Every row gives one point. Each copy is the shape, with its points in the same order, turned, moved and blurred by noise. Some copies are also mirrored. Which?

Shape (6 x 2):
[[ 31 -66]
 [ 11 -48]
 [ 86   4]
 [  9   4]
 [-43  51]
 [  9  54]]
Copy 1 (6 x 2):
[[-38 -74]
 [-38 -44]
 [ 47 -74]
 [  2  -9]
 [  2  60]
 [ 37  19]]
Copy 1 is: only turned
Copy 2:
[[-64  15]
 [-42  -2]
 [ -4  86]
 [  5  -1]
 [ 63 -43]
 [ 56  10]]
Copy 2 is: mirrored
Copy 3:
[[-30 -34]
 [-18 -14]
 [ 65 -50]
 [ 26  23]
 [ 27  77]
 [ 57  38]]
Copy 3 is: only turned

Shape (6 x 2):
[[-11 -35]
 [ 45  30]
 [-64  30]
 [ 28 -47]
 [-21 -95]
 [-22  -7]]
Copy 1 (6 x 2):
[[-26 -18]
 [ 48  -4]
 [-32  65]
 [ -4 -43]
 [-72 -62]
 [-16  10]]
Copy 1 is: only turned
Copy 2:
[[-24 -40]
 [ 69 -20]
 [-35  45]
 [ 14 -69]
 [-57 -91]
 [ -2 -11]]
Copy 2 is: only turned
Copy 3, 6 rows:
[[ -1 -18]
 [ 39  56]
 [-69  27]
 [ 41 -22]
 [ -1 -85]
 [-19   3]]
Copy 3 is: only turned

Shape, 8 rows:
[[-50 -56 -86]
 [-10   3  30]
 [-12   8  17]
 [ 10 -12  32]
 [ 16  13  28]
 [ 70  24  11]
 [ 19 -20  -4]
 [ -4 -83 -53]]
Copy 1 (8 x 3):
[[-43  13 -81]
 [ -4 -12  43]
 [  2  -3  34]
 [ -3 -24  53]
 [ 28 -20  42]
 [ 63 -56  41]
 [  7 -34  11]
 [-34 -54 -51]]
Copy 1 is: only turned
Copy 2:
[[-86  -1 -95]
 [  9  -8  18]
 [  5  -8   5]
 [  0 -26   6]
 [ 23 -19   4]
 [ 61 -61 -17]
 [ -9 -47 -31]
 [-89 -49 -66]]
Copy 2 is: only turned

Shape (6 x 3):
[[-15  35  26]
 [  3  30  89]
 [-54 -42 -53]
 [ 61 -33 -40]
 [ 11 -62 -40]
 [-25 -15  18]]
Copy 1 (6 x 3):
[[ 41  20  -5]
 [ 39  86  18]
 [ 12 -92  12]
 [-47 -13 -67]
 [-41 -46 -11]
 [ 11  -6   7]]
Copy 1 is: mirrored
Copy 2 (6 x 3):
[[-38  41  30]
 [ -5  95  26]
 [-52 -26 -73]
 [ 48 -60   0]
 [ 21 -33 -55]
 [-27  16 -12]]
Copy 2 is: mirrored

Shape:
[[ -1 -22 -47 -27]
 [  4 -34  29  40]
 [ 14 -22  31 -28]
 [  5 -29   0   5]
 [-47  42  -4 -21]
 [ 20  95 -35 -32]
 [  7 -36 -78  24]
 [ -8 -25  21 -30]]
Copy 1 (8 x 4):
[[-18  -5 -13 -54]
 [ 14   3 -29  45]
 [  2  47   4  -5]
 [ 19  13 -31 -17]
 [-16 -25  64 -11]
 [ 45   0  77 -70]
 [  9 -43 -53 -68]
 [-27  32  -1   2]]
Copy 1 is: mirrored
Copy 2, 8 rows:
[[ 23 -45  -3 -17]
 [ 12 -30  54  63]
 [  8 -51  -5  59]
 [  8 -34  23  32]
 [-28  10 -25   2]
 [ 40  51 -63   0]
 [ 47 -45  50 -33]
 [-11 -48  -8  41]]
Copy 2 is: mirrored
Copy 3:
[[-26  38 -21 -16]
 [ 11 -47   5  10]
 [ 28   5  26 -26]
 [  0 -10  -4  -8]
 [ 15  57  13  52]
 [ 70  92 -49  29]
 [-49   8 -68  -3]
 [  6  11  30 -13]]
Copy 3 is: only turned
Copy 4, 8 rows:
[[-37  -5 -16  38]
 [-17 -13  20 -56]
 [-16  11  51   1]
 [-24 -10  10 -13]
 [ 22  56 -21  16]
 [ 77  10 -22  69]
 [-46 -45 -51  12]
 [-25  25  33   3]]
Copy 4 is: mirrored

Shape:
[[ 13 -14  21 -42]
 [-65 -26  30 -73]
 [ 30 -11 -45  11]
 [-33  20   4  41]
 [  0  12 -26  19]
 [ 16  -7 -42  -3]
 [ 38 -21 -24   3]
 [ -3 -25  16 -28]
 [ -1  44  10  24]
 [ 25  -2   3  37]]
Copy 1:
[[ 31  -4 -10 -15]
 [ 66  -6 -35  59]
 [-29 -48 -24 -45]
 [-56   1  10  26]
 [-46 -15 -12 -16]
 [-29 -27 -24 -33]
 [ -8 -42  -9 -42]
 [ 31 -21  -9   2]
 [-42  29   5 -11]
 [-34 -21  32 -28]]
Copy 1 is: mirrored
Copy 2:
[[-15   4   2 -50]
 [-84  -7  34 -10]
 [ 58 -16  -6 -15]
 [ 18  42 -12  37]
 [ 33   6 -14   9]
 [ 40 -26  -8 -11]
 [ 49  -8   4 -33]
 [-12   7  19 -31]
 [ 19  40 -44   8]
 [ 50  38  -8 -15]]
Copy 2 is: only turned
Copy 3 (10 x 4):
[[-29 -33   7 -30]
 [-95 -20  58 -10]
 [ 52   4  17 -17]
 [-11  25   3  58]
 [ 22  25  10  14]
 [ 21  13  26 -20]
 [ 41 -20  15 -18]
 [-18 -30  23 -12]
 [-15  27 -32  20]
 [ 23  -9  -9  20]]
Copy 3 is: mirrored
Copy 4 (10 x 4):
[[  9 -31  38  13]
 [-61 -30  80  39]
 [ 11 -17 -53  18]
 [-37  39 -14 -15]
 [-17  -1 -34  -8]
 [ -4 -31 -38  16]
 [ 27 -20 -33  20]
 [ -2 -17  28  27]
 [-13  14  -8 -47]
 [ 23  21 -22  -6]]
Copy 4 is: only turned

Shape, 11 rows:
[[  7  -8   4   8 -30 -14]
 [ 16  -5   5 -10   4  -5]
 [ -3   5 -10 -12 -13 -12]
 [  8   3  12  -3  -2  12]
 [  0 -28   7  66   4 -39]
 [  4  -8 -95  -8  -6  12]
 [ 11   2  18  47  -1  -4]
 [ -3 -92   0   0   3  -1]
 [ -2   4   9  -3 -12  14]
 [ 25 -19   8  17 -13 -36]
 [ -6   8   2  -8  -1  -8]]
Copy 1 (11 x 6):
[[ 15  -7  16   8 -20 -12]
 [-13 -18   4  -5  -4  -2]
 [ 10   0  -2 -13  -7  -6]
 [ -7  -7  16   4   6   7]
 [ 13 -30 -24  60 -13 -44]
 [ 12  25 -55 -16 -49  45]
 [ -8  -6   7  52   1 -18]
 [ 22 -87 -14  13 -37  16]
 [  7  -6  18   2   3  12]
 [ -5 -22   5  16 -30 -34]
 [  8  -6   3  -8  11  -4]]
Copy 1 is: mirrored
Copy 2, 11 rows:
[[ 21  -2   2   1 -38   2]
 [ 16  -1  -7 -22 -12  16]
 [  2  -9 -18  -6 -22  -8]
 [ -5   6  -7 -11 -12  22]
 [ 58  15  27  44   2  -1]
 [ 19 -76 -64  15  -7   9]
 [ 23  25   8  29 -10  25]
 [ 37 -56  57 -17   4  19]
 [ -7  -1  -5  -4 -23  16]
 [ 50   8   6   0 -23   2]
 [ -1   3 -14  -7  -8  -7]]
Copy 2 is: only turned

Shape, 9 rows:
[[ -2  36 -66  54 -19  31]
 [ 33 -31 -31  33  60  69]
 [ 17  23 -35  77 -20  17]
 [-19 -22  26  18  51  44]
 [-17  50  -8  -5 -10  41]
 [-15 -36  35 -36 -42  29]
 [  9  14  29 -26   0  13]
 [ -7 -21 -26  -1  27 -23]
 [-20  35  37 -13 -47 -11]]
Copy 1:
[[-35  21 -85   2  72  28]
 [-22 -47 -43  74   5  34]
 [-36  43 -87  30  52  -3]
 [-27  10  13  52  -5  43]
 [-17  30 -33 -27  30  63]
 [-48  10  17 -39 -35   8]
 [  7  24  -1 -22 -14  24]
 [  0  -6  -3   3  41 -25]
 [-11  74   0 -54   7  14]]
Copy 1 is: only turned
Copy 2, 9 rows:
[[-26   3  -2  78  -4   2]
 [ 14 -10  28  37  51  83]
 [-45  22  -2  45 -19  22]
 [ 19 -38  52 -13  12  49]
 [ 29   1  44  48 -29 -16]
 [ 84  -7  -9 -24 -32   0]
 [ 53  25  40  -9 -10 -10]
 [ 10 -12   0 -10  52 -18]
 [ 30  22  23 -16 -55 -45]]
Copy 2 is: mirrored
Copy 3:
[[  6  53  -1  76 -11 -10]
 [  0  14   3  50  57  80]
 [ 39  27  10  71 -23   5]
 [-27 -34  11  12  12  60]
 [-35  39  27   8 -28   5]
 [ -6   2 -35 -59 -29  33]
 [ -8   9  26 -38  -8  18]
 [  7 -18  -6   4  41 -14]
 [  0   5  19 -39 -58 -19]]
Copy 3 is: only turned
Copy 4 (9 x 6):
[[ 15   8 -95 -28  -2   2]
 [ 41 -53 -41  -6  77  33]
 [ 40  -3 -76   1 -13 -17]
 [ 24  -5  17   5  71  10]
 [-13  35 -32  -2   1  40]
 [ 32  12  53 -45 -13  42]
 [ -4  -5  21   6  -5  36]
 [-18 -41  -2 -36  15 -16]
 [ -9  39  21  -1 -49  17]]
Copy 4 is: mirrored
